Each row of a before or after table is a point. The points were changed in one or more steps. Then noise was added and the rows were shuffled. The steps act on how far a point lies along the listed directions, d1 being the first. Name the steps. A step turns or swaps two directions, mirrors them in a line or flattens them onto one, adds a multiple of one to another, or multiplies one. Angles are multiples of 10 degrees, from the lower direction toward the higher: turns from -170 to 170, lines from 10 to 170 but not 90. Use the fewest steps. Two steps may share a direction if one is a turn and the other turns, adds or multiplies; they go together, in the order done. Otherwise the lowest direction goes first.

Directions:
(1): [-29  53]
(2): [53 29]
Before (12 x 2)
[[ 27 -29]
 [ 31 -76]
 [ 31  32]
 [ 52  25]
 [-30 -12]
 [ 64   4]
 [ 41  30]
 [ -6   4]
 [ 40  16]
 [-82  -3]
 [-73  -2]
 [ -2 -66]]
After (12 x 2)
[[ 37 -24]
 [ 25 -41]
 [-21 -26]
 [ 33 -46]
 [  9   1]
 [ 38 -35]
 [ 16 -59]
 [-21  72]
 [-66  -8]
 [-69 -39]
 [-17  22]
 [-21  78]]
Steps: turn d1 and d2 by 80 degrees

Directions:
(1): [-67  20 -36 -33]
(2): [ 51  44 -45 -27]
Before (14 x 4)
[[ -59   42  -96  -61]
 [ -87   34  -81  -50]
 [  12   31  -37   -8]
 [  38   14  -45   -8]
 [ -41  -28   11   30]
 [ -39  -17  -13   -4]
 [ -77   45  -38  -42]
 [  78   44  -57   15]
 [ -27  -18    7   -6]
 [-112   21  -80  -57]
 [  74   44  -25  -28]
 [  31  -19   18   42]
 [ -63   51  -44  -44]
 [  63  -13   -2    9]]
After (14 x 4)
[[-22 -21  -6   1]
 [-18  41 -18 -23]
 [-44  -3 -38 -23]
 [ 37  13 -52  -9]
 [-30  29 -12 -22]
 [-41 -23  15  33]
 [-20 -24  13  -2]
 [  1 -10   8  31]
 [-28  13 -45 -16]
 [ 63  47 -26 -32]
 [ 15  28 -30  -8]
 [ 42  -5 -14   0]
 [ -5  25 -63 -39]
 [ 58  48 -64   7]]
Steps: multiply d1 by 0.4

Directions:
(1): [ 55 -16 -69 -21  60  33  35 -11]
(2): [ 12 -34 -30 -64 -65  30 -36  43]
(3): [-46 -54 -50  14  21 -36 -60 -38]
(4): [-15 -22  -6 -34  17 -83  49  57]
Before (9 x 8)
[[  16  -10  -22  -22   10  -21   -2   53]
 [   5  -83  -89  -26   37    0  -21    5]
 [  39   -1  -39  -15   -5   67    7    7]
 [  26   43   58    8  -11   32   39  -18]
 [  23   40    9   -7    9   23   45    9]
 [  21   34   12    7  -41   48  -35  -41]
 [  29   28   29  -32    9  -43   63   32]
 [  19  -75 -121  -30   42   23   -8  -32]
 [  -9  -46  -97   -3   58   -5    2  -24]]
After (9 x 8)
[[ 21  63  66  18 -21  26   4 -31]
 [ 40  -9 -39 -54   7 -30  40  27]
 [  2   1   9  -6 -45  24 -57  33]
 [-62 -73  -6 -20 -71 -28 -84  37]
 [-88 -23   3  24 -25 -63 -42  -1]
 [-12 -17   0 -49 -60 -18   9  79]
 [  1  47  39   7  -2  -2  42  13]
 [ 35  38  42   3  36  -4  83  -7]
 [-87 -68  -5 -35 -84 -72 -62  37]]
Steps: turn d1 and d4 by 150 degrees; multiply d2 by 2
